Each row of a before or after table is a point. The points were changed in one or more steps. Then noise was added and the rows were shuffled. The steps act on how far a point lies along the listed directions, d1 being the first. What was done? A step turns or swaps two directions, mirrors them in a line or flattens them onto one, adds a multiple of one to another, or multiplies one. Angles are multiples of 10 degrees, from the lower direction toward the higher: turns from -170 to 170, lines from 10 to 170 but not 90. Use the fewest steps. Two steps may share a direction if one is a turn and the other turns, adds or multiplies; they go together, in the order done. Otherwise the lowest direction goes first.
In the rows, 128 means zero.

Directions:
(1): [154  94]
(2): [162 154]
Before (11 x 2)
[[ 93 132]
 [127 148]
 [ 93 133]
 [142 127]
 [ 39 104]
 [ 90 126]
 [177  97]
 [168 129]
 [ 93  79]
 [142 123]
 [114  83]]
After (11 x 2)
[[141 128]
 [120 127]
 [ 52 149]
 [105 134]
 [168 121]
 [126 124]
 [ 90 138]
 [148 119]
 [185 115]
 [ 94 134]
 [ 90 141]]
Steps: flatten d1 and d2 onto the line at 40 degrees

Directions:
(1): [135  88 172  80 150 128 109 104]
(2): [115  87 152 141  83 168 139 158]
(3): [ 73 105 117 158 169 132  96 135]
(4): [169 109 126 133 156 108 124 191]
(5): [117 134  98  87 158 176 161 144]
(6): [114 157 121  92 101 132  70 157]
Before (11 x 8)
[[ 91 136 112 163  85 155 143 126]
 [127 126 136 154  96 100 129 114]
 [ 98 140 122 133 100 118 121  73]
 [110  78 123  89 166 178 125 219]
 [119 179 124 137 112 135 133 138]
 [130 135 167 163 111  97 129 101]
 [114 105 125 148 101 116 133 121]
 [140 133 134 137  97 115 160 109]
 [ 99 140  87 182 158 157 116 153]
 [114 116 137 111 122 163  95 211]
 [109 111 105 187 162 146 117 148]]
After (11 x 8)
[[123 140 170 161 108 100 126  99]
 [130 161 122 162 142 122 148 152]
 [142 111 122 161 148  94 161  96]
 [128 137 133 146  89 122 157 113]
 [118  83 162 121 101 185 109 234]
 [103  87 128 188  97 161 165 157]
 [110  92 134 150  93 127 136 126]
 [ 82 114 115 158 141 165  88 132]
 [127 115 135 157 101  99 130 121]
 [ 81 129  98 166 162 162  95 144]
 [ 84  73 143  62 108 216 105 217]]
Steps: turn d1 and d3 by -20 degrees; multiply d2 by 2; swap d4 and d6

Directions:
(1): [156 103 158 140  91 133 171 131  64  99 142 136]
(2): [128 142 132 134 151 146 166  96 110 148  72  69]
(3): [ 79 128 163 108 152 123 108  69  95 124 129 163]
(4): [131 121 108 132 162 153  81 136  99  66 139  88]
(5): [140 104  79 108 118 172 104 131  88 175 109 155]
Before (11 x 12)
[[125 158  92 140 166  96 127 119 199 138 121  96]
 [158  89 113 138 112 171 108 123  65 116 133 149]
 [129 141 151 131 157 133 161  90 119 128 104 127]
 [106 171 108 129 195 102  81 142 203  75 122  69]
 [143 108  97 110 113 140 108 153  98 137 138 157]
 [136  99  72 112 133 157  77 152 104 138 142 161]
 [137 111 114 136 109 145 117 140 107 125 160 161]
 [138 144 128 141 166 122 135 107 158 127 128  96]
 [119 137 142 145 136 125 141 126 147 119 148 126]
 [156 110 105 129 126 174 122 112  79 147 129 143]
 [ 78 138 169 106 149 101 122  99 124 144 108 141]]
After (11 x 12)
[[ 61 167 142 104 191  90  77  94 187 114 123 144]
 [125 146 133 123 121 101 161 150 171 182  89 108]
 [147 122 119 131 132 163 142  96  93 159 114 131]
 [108 159  87 129 191 109  98 102 182 129 116  90]
 [126  82 115 110  96 125  78 154  96 119 197 237]
 [124 130 138 145 133 128 137 132 141 117 153 132]
 [142  93 133 136  81 129 112 156  94  99 205 206]
 [121 155 123 133 188 131 135  82 160 150  96  77]
 [139 165 125 138 179 145 188  88 151 173  45  63]
 [144  92 143 135 101 149 134 104  71 133 135 176]
 [140  94 119 110  92 122 102 161  87 109 178 196]]
Steps: multiply d2 by 3; turn d1 and d2 by 20 degrees; turn d3 and d4 by -100 degrees; multiply d5 by 0.7

Directions:
(1): [166 100 113 100 128 160 161 168  89  81 108 146 156 109 168 196 145 127
 139 161 109 124 159 143]
(2): [105 117  85 187 162 134 122 110  87  80 120  61 159 121 103 137 107 142
 121 146 117 123  76 141]
(3): [129 153 103 168 154 179 111 101 128  76 152 199 110 139 119  85 165 104
 128 121  97 130 149 154]
(4): [163 108  83 111 102 122  64 144 113 112 193 146 117  89 133 142 103 143
 100  85 162  98 109 129]
(5): [115  63 145 144  91 116 113  99 139  75 145 101 140 142 111 116 134 107
 143 133 137 113 197  65]
Before (11 x 24)
[[129 130 110 133 105 170 102 108 113  78 157 147 115 133 133 121 159 113
  123 121 119 110 150 134]
 [118 163 112 133 141 108 125 128 136 186 113  85 112 113 127 120  97 159
  131 119 130 133  69 152]
 [160 126 143 112 123 150 174 141 120 119  98 153 138 139 145 152 169 114
  159 149  89 137 180 128]
 [182  88 133  79  85 155 148 179 153 122 137 191 107 116 170 148 165 101
  137 103 126  99 220 111]
 [ 82 155 186 135 127  91 169 120 158 200  85  59 124 154 114 116  98 139
  130 129 123 154  88 117]
 [ 85 141 147 154 120 106 129 115 180 163 114 101 116 172 108  91 112 124
  130 113 133 129 106 107]
 [160 129 140 105 111 151 127 132 144 130 141 209 103 117 168 122 161 113
  144 121 117 106 186 133]
 [108 179 135 156 161 127 113 100 151 161 135 137 116 150 117  93 140 109
  113 103 134 142 100 133]
 [148 135 136 127 105 151 120 127 147 104 159 183 123 118 146 117 169 104
  122 110 120 125 166 140]
 [132 125 133  92 103 113  96 136 150 156 148 151 108  96 130 116 112 116
  116  84 153 118 157 116]
 [ 94 137 119 188 141  84 124 113 140 156  98  34 137 165  89 127  87 133
  127 121 129 128  90 117]]
After (11 x 24)
[[ 90 183 175 130 142 100 170 130 154 221  81  74 117 149 123 117  94 148
  120 122 122 162  59 150]
 [132  95 167  71  98 111 160 160 138 152  90 114 142 107 152 168 121 115
  140 135 139 129 187 102]
 [116 213 141 146 196 152 164 127 141 179  92 151 128 148 137 123 157 111
  121 128 108 162  83 172]
 [171  31 151  57  28  86 112 171 164 146 163 114 117 108 152 157 119 114
  133  81 180  78 224  43]
 [ 97 146 115 213 164 125 142  98 139 108  93  77 138 179  87 119 123 115
  140 138  96 134 128 130]
 [153 119 125 110  87  97  84 124 145 157 180 127 109 119 109 115 118 134
  124  73 155 109 136  94]
 [150 112 149 115  87 126 125 134 148 114 151 146 131 116 145 128 155 105
  122 120 136 123 175 114]
 [161 108 155  80  85 103 118 144 148 166 141 156 111 107 163 142 127 132
  143 113 149  99 169 103]
 [133 233 100 120 195 147 175 163 119 217  64 129 112 108 158 140 116 166
  129 145  92 160  21 230]
 [ 84 131 157 154 121 115 163 119 171 145  85  97 133 180 120 112 128 115
  147 141 118 137 137  99]
 [125 105 124 140  90 167 101  95 116  52 158 134 120 141 126 118 166 103
  131 131 122 106 184 108]]
Steps: swap d1 and d4; add 1 times d2 to d3; multiply d5 by 3
